Each row is a point. Any point is a mix of the corners, with weights that add up to 1. It lies inside the corners' shape when no weight is negative. Say inside or outside, and name the corners with a negative weight.

Corners:
(1): -33 -34 -22
(2): 1 30 -18
(3): 18 -85 24
(4): -102 47 14
Points:
-36 22 -21 => outside (3)
-56 50 -15 => outside (3)
-34 -28 -18 => inside
-74 23 -23 => outside (3)
-89 36 10 => inside

Corners:
(1): 37 9 82 -37 -14 -3
(2): 6 -32 -101 -16 -27 13
(3): 12 -24 78 -17 66 -6
(4): 41 47 -60 -44 6 26
(5): -28 -2 17 -11 1 -53
(6): -77 -8 88 121 -12 27
(7): -32 36 22 -42 -1 45
Points:
-21 -14 61 -6 12 -7 => outside (4)
-14 7 9 -14 2 -25 => inside
40 -18 -32 -48 20 -24 => outside (6, 7)
1 19 59 -45 31 -7 => outside (2, 6)
-27 -13 -31 15 -29 15 => outside (3, 4)
-17 4 10 -13 1 -30 => inside
-13 -11 49 0 5 -11 => outside (4)
-13 -11 -7 12 11 -14 => outside (1, 7)

Corners:
(1): -2 2 -13 4 48 -121 74 -74 70 14 -11
(2): -2 -21 37 31 30 -42 -31 -49 73 4 -12
(3): 33 -15 39 14 29 40 47 17 -18 24 59
(4): -55 -8 -2 -48 19 32 -40 23 -33 44 27
(5): 27 -69 -8 -25 -14 64 -13 28 -24 12 -27
(6): 26 -19 -16 33 1 34 -41 44 -25 47 -12
(7): -25 -2 42 40 -9 47 -30 28 -32 4 -48
(8): 32 47 6 -93 -38 23 26 -42 10 -33 6
(9): 13 -27 -36 -10 -14 48 73 41 45 25 12
(10): 1 -2 -36 -1 43 32 14 -24 -25 2 12
(11): 6 -23 -11 23 20 -71 -30 -11 21 -29 4
(12): -27 -47 -2 53 -73 77 -47 35 -59 46 -30
Points:
19 -11 6 -2 14 5 11 -13 14 -3 -8 => outside (4, 12)
3 -19 -2 -14 -4 43 5 8 -12 23 -6 => outside (11)
30 -12 -14 1 13 18 49 18 8 6 11 => outside (2, 4, 12)
-3 -2 10 -9 -4 21 -4 4 -6 4 -6 => inside

Corners:
(1): -11 -44 -2 13 14 34 20 32 -36 44 1 -15 39 -51 -13 -40 -19 12
(2): 21 13 55 -76 12 24 88 15 45 9 46 35 -35 7 21 42 36 -24
(3): -2 7 -39 32 -6 -5 38 46 -61 14 -15 -44 18 50 -35 -25 28 -17
(4): 16 6 -7 -87 64 -6 0 -1 16 54 3 -45 -32 -55 55 63 41 -10
(5): -33 -23 -6 -27 -14 20 -54 -48 -3 -14 -75 56 10 6 -97 -12 -26 10
(6): -42 -69 52 27 -43 -80 -13 -31 26 52 -72 31 42 36 -28 36 53 9
(7): -2 2 3 23 37 -23 -27 35 -9 -25 24 18 43 -60 -30 -59 5 -1
(8): 40 10 -9 -10 -7 16 8 -20 68 45 -35 -68 -25 11 -41 -24 5 80
(9): 53 56 -66 14 55 112 10 -73 5 23 -38 22 -69 -8 -28 -68 11 29
(10): 19 12 0 -4 8 8 4 30 42 78 44 -48 6 5 14 64 -25 -7
(11): -13 -100 14 -56 -55 -51 -25 -3 5 5 17 11 32 58 19 83 1 -9
(12): 43 -17 16 -55 -15 106 -22 13 -29 -34 -51 -5 -70 -14 43 18 56 -33
(13): 37 63 7 56 -23 -14 66 -25 18 27 -45 92 -31 7 -3 -12 45 34
(14): 35 44 -50 86 40 -43 4 63 103 54 12 11 39 31 -5 -31 -51 5
(15): 4 71 -50 -27 -14 121 32 12 49 0 31 -35 -40 30 25 35 -38 -29
(16): 10 -38 19 4 -4 -53 14 4 17 35 18 -7 -27 -43 -3 4 31 -39
(17): 12 -41 22 -2 47 -18 23 31 -19 -36 -5 2 -36 -6 25 -14 12 -10
(18): -50 -46 3 -50 10 -3 -34 26 -39 7 14 22 -23 -18 2 -4 22 -9
(19): 15 68 40 11 3 35 16 -20 24 19 -42 76 29 27 -2 -86 -82 22
Points:
18 35 -17 -2 20 61 20 -7 18 30 -37 -13 -12 19 -20 -17 -17 9 => outside (7, 11, 13, 16, 18)
5 -14 6 -27 -4 11 6 -6 7 21 -11 0 -12 9 4 18 6 -1 => outside (7, 14)
21 47 -23 26 3 15 47 -4 20 48 -25 -4 -6 23 -25 -16 7 15 => outside (7, 11, 12, 17, 18)
10 0 8 -11 9 0 4 16 30 17 2 12 -1 -8 4 2 -15 -1 => outside (3, 6, 9)
12 16 -8 6 13 33 16 15 12 17 2 5 -7 -9 -14 -24 -15 -1 => outside (4, 6, 11)
2 -13 -12 -2 0 -1 2 -21 30 40 -21 3 -20 6 -5 22 11 12 => outside (2, 3, 7, 12, 19)
-1 3 -6 25 0 21 -3 1 -12 -10 -30 53 11 20 -14 -48 -19 4 => outside (2, 4, 8, 10, 16)
16 10 -2 -1 13 19 22 5 19 36 -8 -6 -24 -1 9 1 17 -2 => outside (5, 7, 11)
35 24 -25 16 1 41 5 -7 27 40 -31 -25 3 13 -2 -18 -7 35 => outside (2, 5, 16, 17, 18)
